Each row is a point. Each copy is the shape, with its points in the same order, stretched, turned, moved and blurred by noise. Some copies are also mirrored. Which?

Shape:
[[.08,.33,-.17],
[.44,-.01,-.04],
[-.35,.30,.34],
[-.18,.19,.14],
[-.10,-.02,.46],
[-.51,.00,.09],
[-.42,.44,-.48],
[.38,.48,.39],
[.29,.03,.50]]
Copy 1:
[[-.08,.09,-.32],
[.35,-.22,-.38],
[.27,.61,-.14],
[.10,.37,-.13],
[.52,.40,-.07],
[-.08,.45,.25],
[-.60,.33,-.02],
[.58,.31,-.83],
[.70,.20,-.38]]
Copy 1 is: only turned
Copy 2:
[[.16,-.14,.43],
[.34,.15,-.12],
[-.31,.24,.78],
[-.17,.06,.49],
[-.25,.45,.32],
[-.47,-.15,.38],
[-.11,-.74,.63],
[.30,.63,.76],
[.09,.71,.29]]
Copy 2 is: mirrored
Copy 3:
[[-.19,.20,-.32],
[-.40,-.21,-.02],
[.62,.14,.07],
[.38,.13,.07],
[.46,-.20,.19],
[.44,.45,.46],
[-.07,.88,.04],
[.23,-.42,-.56],
[.36,-.48,-.07]]
Copy 3 is: only turned
Copy 4:
[[.04,.17,-.52],
[.01,-.43,-.37],
[.39,.45,.19],
[.18,.22,-.04],
[.40,.03,.31],
[-.01,.63,.31],
[-.27,.86,-.54],
[.69,-.34,-.34],
[.51,-.41,.07]]
Copy 4 is: only turned

Shape:
[[-.84,.22,.26],
[.36,-.19,-.41],
[.30,.73,.03],
[.48,-.12,-.51],
[.35,-.16,-.06],
[.44,-.19,.66],
[.43,.28,-.51],
[-.11,.16,-.49],
[-.15,.31,.29]]
Copy 1:
[[.13,.75,.07],
[-.46,-.21,-.19],
[.39,-.05,-.41],
[-.44,-.39,-.21],
[-.11,-.06,.00],
[.38,-.22,.61],
[-.24,-.40,-.48],
[-.36,.09,-.41],
[.29,.26,.07]]
Copy 1 is: only turned
Copy 2:
[[-.04,.11,.55],
[.40,.04,-.42],
[.18,-.70,.03],
[.44,-.01,-.46],
[.08,.16,-.28],
[-.58,.02,-.26],
[.58,-.22,-.30],
[.52,-.06,-.01],
[-.21,-.27,.29]]
Copy 2 is: only turned
Copy 3:
[[-.94,.34,-.64],
[.55,-.12,-.16],
[-.30,-.29,.46],
[.62,-.31,-.07],
[.47,.14,.05],
[-.12,.63,.53],
[.45,-.50,.13],
[.06,-.31,-.41],
[-.48,.27,.11]]
Copy 3 is: mirrored

Shape:
[[.22,-.07,.01,.11],
[.08,-.02,-.38,-.36],
[.15,.13,-.45,.08],
[-.14,-.03,.06,.25],
[-.32,.60,.12,-.32],
[.31,-.02,.14,.19],
[.32,-.45,.06,-.36],
[-.08,-.28,.13,-.18],
[-.09,.24,-.19,.29],
[.14,.07,.14,.01]]
Copy 1:
[[-.06,.23,-.18,.23],
[-.39,.05,.01,-.32],
[-.16,.36,-.28,-.33],
[.27,.01,-.07,.01],
[.24,.06,.94,-.25],
[.00,.32,-.18,.39],
[-.48,-.08,-.14,.44],
[-.07,-.23,.08,.18],
[.23,.27,-.10,-.27],
[.01,.19,.09,.26]]
Copy 1 is: mirrored
Copy 2:
[[.13,-.17,.15,-.08],
[.01,-.20,.60,.20],
[.43,-.04,.59,.08],
[.16,-.02,-.08,.07],
[-.39,.55,.47,-.04],
[.09,-.15,.08,-.23],
[-.29,-.54,.06,.05],
[-.24,-.26,-.13,.17],
[.38,.16,.25,.03],
[-.09,-.03,.14,-.12]]
Copy 2 is: mirrored
Copy 3:
[[.14,.02,.05,.20],
[.23,.06,.45,-.26],
[.46,.21,.14,-.08],
[.07,-.04,-.25,.16],
[-.27,.17,.07,-.57],
[.07,.11,.02,.32],
[-.02,-.18,.54,.16],
[-.08,-.29,.06,.03],
[.22,.19,-.22,-.04],
[-.10,.08,.08,.12]]
Copy 3 is: only turned

Shape:
[[.01,.16,-.05,-.66,-.01,-.15],
[.20,-.29,.00,.32,.22,-.01],
[.06,.04,-.20,-.55,.08,.23],
[.17,-.12,.27,.14,.10,.29],
[.30,-.18,-.05,.27,.13,-.15],
[-.50,.05,-.15,-.11,-.28,.32],
[.26,-.02,.24,.28,.17,.05],
[-.16,-.24,.13,.45,.54,-.14],
[.09,-.31,.18,.21,.13,-.05],
[.33,.13,.13,.41,.20,.05],
[-.25,.00,-.34,-.10,-.09,.58]]
Copy 1:
[[-.25,.03,.29,.42,.27,-.16],
[-.15,-.45,-.08,-.38,-.12,-.19],
[-.51,-.11,.44,.41,.02,.01],
[.11,-.41,.06,-.06,-.34,-.16],
[-.18,-.27,-.03,-.44,-.05,-.31],
[-.06,.05,-.23,.56,-.10,.44],
[.15,-.36,.08,-.38,-.16,-.25],
[.01,-.76,-.17,-.60,.26,.11],
[.08,-.50,-.25,-.26,-.06,-.26],
[.07,-.23,.16,-.58,-.14,-.18],
[-.43,-.01,.14,.41,-.26,.44]]
Copy 1 is: only turned
Copy 2:
[[.05,-.20,.61,-.11,-.25,.48],
[.18,.06,-.48,.14,.09,-.23],
[.05,-.31,.56,-.21,.05,.04],
[-.29,-.22,-.24,.16,.14,-.16],
[.28,.08,-.44,.33,.04,-.04],
[-.44,.08,.42,-.39,.35,-.10],
[-.07,.08,-.35,.32,-.02,-.12],
[.12,.40,-.51,-.13,-.24,-.41],
[.02,-.10,-.48,.00,-.04,-.05],
[.02,.31,-.33,.57,.08,-.18],
[-.29,-.06,.39,-.34,.62,-.41]]
Copy 2 is: only turned
Copy 3:
[[-.67,.40,.27,-.20,.11,.12],
[.27,-.62,-.25,-.12,.11,-.27],
[-.30,.35,-.08,-.28,.24,.33],
[.23,-.39,-.07,-.42,.03,-.10],
[.15,-.55,-.07,-.05,.21,-.38],
[.29,.36,.08,.33,-.28,.35],
[.22,-.61,.11,-.38,.12,-.17],
[.21,-.94,-.15,-.01,-.22,-.02],
[.08,-.51,-.12,-.12,-.09,-.35],
[.40,-.65,.17,-.26,.31,-.02],
[.41,.23,-.30,.09,.09,.44]]
Copy 3 is: only turned

Shape:
[[-.10,-.86,-.26,-.19,.34,.54,.55,-.38],
[-.18,.26,.06,.08,-.10,-.68,.10,.32],
[.31,.23,.35,-.16,-.10,-.05,-.12,-.21],
[-.27,.13,.34,-.35,-.20,-.09,-.33,.14],
[.63,.41,.18,.22,-.32,.00,-.34,.49],
[.05,.09,.65,.13,.05,-.15,-.43,-.08],
[-.03,.25,-.02,.09,.49,.17,-.27,.00],
[.16,-.34,-.05,.36,.02,.09,-.12,.31],
[-.07,-.35,-.29,.38,-.01,.53,.32,-.18],
[-.20,.02,-.16,.09,.00,.03,-.42,-.37],
[-.69,-.16,.27,.03,-.11,.05,.83,.04],
[-.14,-.54,-.12,-.10,.11,.71,.43,-.03]]
Copy 1:
[[-.17,.17,.45,.53,-.41,.70,.31,-.08],
[-.20,-.09,-.32,-.13,-.03,-.23,-.04,-.33],
[-.41,.04,.27,-.06,.30,-.12,.02,.29],
[-.04,-.11,.33,.00,.37,-.11,-.20,-.19],
[-.04,.38,-.06,-.16,.37,-.50,.25,.69],
[-.36,.18,.08,.12,.27,-.20,-.36,.28],
[.04,.00,.30,.03,-.53,-.20,-.22,.31],
[.05,.37,-.20,.32,-.11,-.03,.13,.33],
[.06,.26,-.05,.22,-.37,.52,.23,.52],
[-.07,-.33,.01,.31,-.19,.06,-.12,.36],
[-.13,.19,.06,-.19,-.09,.60,-.08,-.51],
[.13,.32,.48,.20,-.28,.61,.25,.09]]
Copy 1 is: only turned
Copy 2:
[[-.02,-.33,-.31,.31,-.44,-.16,-.55,.92],
[.15,.75,-.38,.02,-.04,.27,.13,-.20],
[-.04,.19,.29,.13,-.11,-.12,.08,-.14],
[.42,-.01,-.01,-.07,-.12,.09,.27,-.30],
[.24,.38,.28,-.39,-.15,-.59,.18,-.41],
[.14,.05,.30,-.37,-.39,.34,.25,-.23],
[-.09,-.09,-.11,-.25,-.20,.00,-.03,-.46],
[.34,.12,-.08,-.45,-.45,-.10,-.21,.15],
[.27,-.30,-.12,-.51,-.18,-.21,-.47,.67],
[.41,-.17,.15,-.21,.01,.29,-.43,-.22],
[.10,.03,-.56,-.28,-.14,.20,.27,.87],
[.17,-.47,-.27,-.14,-.35,-.40,-.21,.73]]
Copy 2 is: only turned
Copy 3:
[[-.07,.22,.58,.52,.06,.20,-.52,-.41],
[.14,.40,-.11,-.05,.14,.11,.46,.05],
[.28,-.35,-.14,.11,-.07,-.01,.27,-.09],
[.13,-.10,-.24,-.16,-.10,.31,.33,-.32],
[.40,-.22,-.08,-.53,.16,-.07,.22,.20],
[.10,-.30,-.22,-.01,-.32,.26,.33,.15],
[-.09,-.13,-.30,.11,.14,.14,-.27,.17],
[.11,.22,.23,-.23,-.01,.18,-.18,.15],
[-.27,.20,.40,.14,.12,-.11,-.45,-.16],
[-.13,.03,-.39,.08,-.16,.01,-.23,-.08],
[-.32,.31,.55,.31,.15,.14,.35,-.43],
[-.13,.08,.58,.19,.18,.19,-.39,-.44]]
Copy 3 is: only turned
Copy 4:
[[.30,-.51,.88,.94,-.16,-.04,.33,.64],
[-.27,.02,-.25,-.37,-.11,-.46,-.08,-.23],
[-.11,-.37,-.08,.07,-.15,.42,-.21,-.46],
[-.07,.03,-.45,.09,-.20,.16,-.52,.23],
[.03,-.04,.00,-.85,-.54,.39,-.25,-.50],
[-.58,-.52,-.23,-.10,-.38,.29,-.30,-.04],
[-.22,-.21,.06,-.33,.17,.30,.06,.27],
[-.18,-.14,.45,-.34,-.58,-.02,-.01,.28],
[-.03,-.10,.49,.29,-.51,.22,.63,.26],
[-.55,.25,-.02,.12,-.03,.46,-.07,.13],
[.15,-.42,-.24,.65,-.46,-.49,.57,.30],
[.45,-.32,.51,.59,-.41,.10,.32,.66]]
Copy 4 is: only turned

Shape:
[[.28,.11,.16,-.51,-.14,.16,.14,-.32,.05],
[.09,.50,-.24,.31,.11,.26,.01,-.26,.16],
[-.15,.05,.04,.06,-.18,.34,-.28,-.10,.10],
[-.38,-.02,.08,.17,.21,.18,.14,-.22,-.10],
[.47,.35,.04,-.19,-.12,-.11,.22,-.41,-.23],
[-.07,-.23,.15,-.37,-.24,-.63,.30,-.07,-.02],
[.53,.37,.01,.64,-.33,-.07,-.27,-.31,-.16],
[.15,.01,-.22,-.05,.01,.12,.04,-.34,-.03],
[-.38,.44,.09,.03,-.12,.10,-.04,.12,-.30],
[.67,.02,-.21,.38,.10,-.12,.19,.21,.41],
[-.09,.10,-.39,.11,.00,.15,.08,.03,-.02],
[-.20,.17,-.14,-.33,-.42,-.38,-.35,-.49,.16],
[.03,-.27,.25,.02,-.44,.48,.66,.20,.28]]
Copy 1:
[[.18,.02,.04,.30,-.39,.44,-.06,.32,.08],
[-.14,.23,.16,.04,.33,.37,-.25,-.05,.21],
[.11,-.04,.30,-.34,-.07,.22,-.32,.21,.01],
[-.17,-.12,.15,-.03,.18,-.01,.09,.43,-.29],
[.13,.20,.20,.43,-.06,.47,.22,.25,.55],
[.14,.20,.05,.19,-.50,.24,.73,.11,.08],
[.16,.44,.50,-.23,.36,.63,.00,.23,.94],
[-.07,-.19,.03,.10,.06,.30,.07,.22,.13],
[.04,.19,.55,-.06,.00,-.06,-.10,.11,.11],
[-.17,.38,-.58,.00,.18,.09,.07,-.17,.51],
[-.29,-.14,-.03,-.05,.04,-.05,-.13,-.05,.09],
[.37,.17,.66,-.02,-.25,.81,.25,-.05,.21],
[-.38,.16,-.38,-.16,-.75,.04,-.23,.41,-.15]]
Copy 1 is: only turned
Copy 2:
[[.23,.04,-.25,-.03,.21,.06,.23,-.42,-.53],
[.10,-.32,.06,-.11,-.16,-.26,.29,.19,.08],
[.14,-.01,.10,-.02,.37,-.10,.16,.19,-.26],
[-.11,-.04,.06,-.28,.48,-.14,.24,.11,.45],
[.21,-.13,-.22,.11,.07,.06,-.09,-.61,-.19],
[.29,.31,-.52,-.03,.42,.40,-.21,-.41,-.01],
[.32,-.35,.14,.74,-.16,-.09,-.08,-.04,-.19],
[.07,.03,-.15,-.11,.10,-.23,.08,-.14,-.05],
[.20,-.11,.13,-.43,.63,.28,-.12,-.18,.22],
[-.11,.14,.11,.67,-.75,-.16,.34,.13,-.24],
[.11,.08,.12,-.34,.03,-.15,.04,.04,.14],
[.40,-.13,-.66,-.32,.40,.15,-.29,-.01,-.31],
[.56,.51,.29,.23,.18,.00,.54,-.02,-.23]]
Copy 2 is: only turned
Copy 3:
[[-.16,.00,-.18,.17,.17,-.24,.52,.54,.59],
[-.17,-.16,-.43,.30,.04,-.37,-.06,.59,-.29],
[.09,.07,-.40,.07,.05,.01,.42,.03,-.13],
[.08,-.21,-.01,-.18,-.21,.37,.11,.31,-.20],
[-.38,.15,.11,.13,.07,-.56,.18,.87,.32],
[.16,.10,.38,-.65,-.36,-.19,.16,.14,.35],
[-.09,.76,-.10,.31,-.26,-.57,-.05,.52,-.47],
[-.12,-.18,.13,.28,.05,-.25,.30,.23,.05],
[-.37,.14,-.35,-.47,.11,.03,.09,.49,.01],
[.17,-.07,-.16,.53,-.07,-.29,-.58,.01,-.21],
[-.24,-.36,-.06,.12,.07,-.08,-.09,-.02,-.10],
[.09,.05,-.11,-.49,-.12,-.88,.69,.28,-.06],
[-.06,-.12,-.37,.30,-.59,.53,.05,-.23,.55]]
Copy 3 is: mirrored
Copy 4:
[[.37,.34,.18,.01,.50,-.45,.14,-.10,-.18],
[.22,-.23,.00,-.26,.00,-.10,-.03,-.26,-.41],
[.13,-.14,-.07,.20,-.03,-.07,.20,-.25,-.12],
[-.18,.23,-.09,.07,-.03,.26,-.13,-.12,-.31],
[.27,.12,.09,.00,.26,-.67,-.21,.04,-.47],
[-.25,.37,.21,-.08,-.08,-.43,.00,.66,.13],
[-.05,-.55,-.39,.18,-.17,-.82,-.12,-.08,-.69],
[.01,-.07,-.14,-.03,.31,-.21,-.06,.00,-.16],
[.30,-.11,.27,.21,-.56,-.03,-.30,-.13,-.32],
[-.42,-.15,-.07,-.57,.03,-.63,.20,-.22,.27],
[.01,-.23,-.06,-.19,-.09,-.02,-.20,.00,.13],
[.26,-.22,.17,.11,-.02,-.29,.21,.71,-.35],
[.02,.59,-.41,-.34,.08,-.32,.00,-.30,.49]]
Copy 4 is: only turned

Shape:
[[.19,.12,.14,.14,-.04,-.07,-.06,.20,.08,-.07,-.19],
[.05,.01,-.44,-.05,-.30,.28,.19,-.19,.20,-.05,-.18],
[-.12,-.09,.23,.23,.33,.34,-.21,.22,.10,.08,.13],
[.20,.14,.22,.33,.44,.22,-.09,.21,-.50,.39,.13],
[.43,-.18,-.19,-.12,.16,.01,.24,-.27,.09,-.45,.46],
[.10,-.01,-.23,.01,-.39,-.12,-.11,-.24,.23,-.31,-.17],
[-.01,.12,-.52,-.39,.15,-.34,-.24,.07,.34,-.09,.28],
[.11,.16,.12,.25,.62,.16,-.04,-.31,-.14,-.28,.34],
[.05,-.27,-.21,.16,.28,.05,.15,-.48,-.11,-.71,.03],
[.10,.03,-.18,.32,.20,-.03,.34,-.52,.30,-.32,-.06],
[-.29,.04,-.19,-.01,-.15,-.36,-.02,.18,.35,.10,.31],
[-.12,.33,.42,-.03,.22,.31,.08,.02,-.19,.08,-.06],
[-.04,-.38,-.15,-.20,-.02,-.38,.10,-.39,.33,-.12,-.14],
[.16,.26,-.01,.12,.33,.36,-.42,-.18,-.34,.32,.32],
[-.02,.26,-.12,.10,.25,.26,-.06,.37,-.30,.21,-.11],
[-.08,-.05,-.05,-.19,.30,-.37,-.23,.11,.80,.17,-.02]]
Copy 1:
[[-.12,.19,.05,.37,-.09,.12,-.07,-.01,-.34,-.10,.06],
[-.16,.07,.24,-.08,.20,.33,.63,.23,.22,.27,.05],
[-.27,-.03,.18,.08,-.37,-.32,-.40,-.06,-.10,.08,.15],
[.03,.00,.04,-.05,-.54,-.27,-.65,.08,.17,-.45,.33],
[-.26,-.17,-.07,-.19,.19,.56,.15,.28,.14,.52,.54],
[-.20,-.02,.12,.00,.39,.39,.61,.01,-.31,.29,.03],
[-.19,-.20,-.04,-.34,.73,-.11,.09,.40,-.01,.32,-.22],
[-.26,-.04,.01,-.40,-.31,-.15,-.22,-.03,.05,.10,.60],
[.01,.08,.04,-.52,-.04,.26,.56,.01,.03,.64,.47],
[-.03,.15,.19,-.13,-.02,.00,.37,-.22,.17,.45,.52],
[-.15,-.18,.02,.11,.46,-.16,-.09,-.26,.06,.07,-.28],
[-.23,.26,-.16,-.10,-.48,-.21,-.33,-.05,.12,-.35,.19],
[.21,-.14,-.27,-.06,.22,-.08,.52,.06,.04,.44,-.08],
[-.22,-.29,.10,-.42,-.25,-.27,-.29,.34,.17,-.26,.36],
[-.14,.16,.23,-.15,-.27,-.18,-.27,.24,.11,-.22,.12],
[-.12,-.02,-.12,.31,.31,-.59,-.09,.08,-.18,.23,-.32]]
Copy 1 is: only turned
Copy 2:
[[.33,.25,.13,-.11,-.07,.28,-.08,.12,-.14,.01,.21],
[-.05,.05,-.10,-.23,-.22,.24,-.32,-.60,.25,-.23,.16],
[-.03,.18,-.22,.01,.43,-.19,-.06,.31,-.39,.22,.03],
[.21,.14,.41,.10,.58,-.32,-.20,.45,-.53,.04,.28],
[-.32,-.31,-.16,.08,-.49,.16,-.33,-.18,-.52,.15,-.01],
[.07,.26,-.19,-.23,-.59,.41,-.26,-.17,.14,-.23,-.06],
[.32,.05,.20,.59,-.07,.44,-.10,-.34,-.26,-.11,-.58],
[.00,-.07,-.17,.02,.03,-.39,-.08,.16,-.94,-.01,.13],
[-.34,.25,-.33,-.08,-.69,-.42,-.35,-.23,-.50,.06,.08],
[.13,.01,-.46,.06,-.47,-.22,-.04,-.41,-.31,-.18,.44],
[-.05,.11,-.01,.79,.09,.34,.09,-.09,.01,-.09,-.31],
[-.08,.09,.14,-.31,.50,-.13,.36,.12,-.54,-.20,.06],
[.09,-.07,-.03,.41,-.46,-.07,.02,-.14,.12,.02,-.24],
[.19,.05,.19,-.17,.48,-.19,-.29,.30,-.61,-.25,-.03],
[.24,.44,.40,.03,.50,.01,-.21,-.05,-.27,-.05,.03],
[.87,-.06,-.03,.63,.18,.28,.10,.00,-.05,.10,-.29]]
Copy 2 is: mirrored
Copy 3:
[[-.25,-.09,-.14,.10,-.15,-.23,-.01,-.05,-.13,-.20,.01],
[.11,.04,.56,.24,.12,.04,-.30,.21,.14,-.01,-.13],
[-.04,.33,-.33,.09,-.16,-.19,.27,-.52,-.02,-.20,.49],
[-.45,-.08,-.47,.37,-.18,-.21,.41,-.10,-.36,.25,.83],
[.30,-.16,.17,.37,.06,.02,.22,-.11,-.22,-.05,-.30],
[-.04,-.02,.34,.12,.01,.09,-.23,.04,.37,-.21,-.62],
[.29,-.04,-.06,.16,.20,.70,-.50,.28,-.10,-.47,-.40],
[-.13,.37,-.32,.44,.14,-.15,.31,-.68,-.20,.17,.16],
[.32,.11,.31,.31,-.21,-.06,.12,-.71,.35,.37,-.21],
[.05,.21,.55,.02,.12,-.08,.03,-.54,-.20,.04,-.23],
[.19,-.25,.03,-.32,.18,.27,-.15,.18,.03,-.32,-.27],
[-.32,.44,-.48,.38,.06,-.52,.14,-.10,-.06,.39,.42],
[.24,.10,.61,-.16,-.36,.44,-.05,-.03,.13,-.08,-.43],
[-.49,.34,-.44,.66,.19,.13,.19,-.02,-.09,.06,.39],
[-.17,-.05,-.35,.35,-.08,-.13,-.16,.06,-.14,.18,.63],
[.11,.36,.10,-.32,-.12,.57,-.24,-.12,-.39,-.82,-.17]]
Copy 3 is: mirrored
